Rows are points. The points of each table are mixes of a few directions, plus a little noise. Count the directions of each table, and those that both share. Where both have some left over, give the other angles between the two spaces (their principal angles), to ten degrees, smallest first.

First, 5 rows:
-0.3; 0.2
7.9; -3.8
-3.6; 1.7
-1.0; 0.4
-2.9; 1.5
Second:
-1.0; 4.1
-1.1; 4.3
0.6; -2.6
1.5; -5.9
Directions: first 1, second 1, shared 0; angles 50

First:
3.4; -1.4; 3.8; -1.0
1.3; 1.7; -1.4; 0.6
-12.2; -2.7; -4.1; -0.1
1.5; 0.8; -0.1; 0.2
1.1; 1.3; -0.9; 0.5
5.0; 0.3; 2.7; -0.3
Second:
-1.6; 2.5; -4.9; -5.9
-2.1; 1.4; 5.3; 1.6
2.1; -1.2; 0.0; 2.2
-0.5; 4.5; 1.0; -1.4
2.1; -7.1; -1.4; 3.4
Directions: first 2, second 3, shared 1; angles 60

First:
0.1; 5.0; -0.2; 4.4; -4.3; 3.9
-0.3; 2.2; 0.2; 0.4; -1.0; 0.6
1.8; -10.0; 0.0; 2.0; 4.2; 0.0
0.3; -0.6; -1.7; -4.0; -5.6; -3.9
-2.5; 5.8; -0.1; 0.1; 6.2; -1.9
0.5; -2.2; 1.6; -2.5; 0.5; 1.0
Second, 9 rows:
7.7; 1.8; -4.3; -1.9; 1.9; 1.5
-10.6; -2.5; 5.9; 2.6; -2.5; -2.1
-2.9; -0.7; 1.6; 0.7; -0.7; -0.6
-10.0; -2.4; 5.6; 2.5; -2.4; -2.0
5.2; 1.2; -2.9; -1.3; 1.2; 1.0
4.9; 1.2; -2.7; -1.2; 1.2; 1.0
-1.1; -0.3; 0.6; 0.3; -0.3; -0.2
5.7; 1.4; -3.2; -1.4; 1.4; 1.1
1.0; 0.2; -0.6; -0.2; 0.3; 0.2
Directions: first 4, second 1, shared 0; angles 90

First (10 x 9):
3.3; 3.3; -4.1; 0.1; 1.8; 1.6; 0.8; 0.1; 0.1
1.9; 1.2; -1.5; -1.1; 0.2; 0.2; 1.1; -1.4; -0.6
-5.3; -3.6; 4.0; 3.1; -0.7; 0.0; -3.3; 3.6; 1.9
2.4; 2.7; -3.2; 0.4; 1.5; 1.3; 0.2; 0.4; 0.4
2.9; 3.7; -4.5; 1.5; 2.3; 2.2; -0.1; 1.5; 0.8
-5.7; -6.4; 7.9; -1.2; -3.7; -3.3; -0.4; -1.2; -0.7
3.3; 5.8; -7.5; 4.9; 4.9; 4.9; -2.5; 5.2; 3.0
3.5; 0.2; 0.2; -5.8; -2.1; -2.7; 4.7; -6.4; -3.4
-2.4; -1.5; 1.7; 2.0; -0.2; 0.4; -1.9; 2.4; 1.1
-3.5; -5.4; 7.0; -3.6; -4.2; -3.9; 1.5; -3.8; -2.1
Second:
-0.5; -0.8; 2.2; -1.4; 0.5; -3.0; 7.4; -1.2; -0.5
-0.4; -0.7; 2.1; -1.2; 0.5; -2.6; 6.5; -1.2; -0.5
0.2; 0.2; -0.8; 0.4; -0.2; 0.9; -2.5; 0.6; 0.0
1.2; 1.8; -5.6; 3.2; -1.3; 7.0; -17.9; 3.2; 1.0
0.0; 0.1; -0.3; 0.2; 0.1; 0.5; -1.0; 0.1; 0.1
0.2; 0.1; -0.8; 0.4; 0.1; 0.9; -2.6; 0.5; 0.2
0.4; 0.8; -1.9; 1.2; -0.4; 2.5; -6.1; 1.1; 0.4
-0.4; -0.5; 1.8; -0.9; 0.4; -2.0; 4.9; -0.8; -0.5
-0.8; -1.2; 3.5; -2.1; 0.9; -4.5; 11.3; -1.9; -0.8
Directions: first 2, second 1, shared 0; angles 50
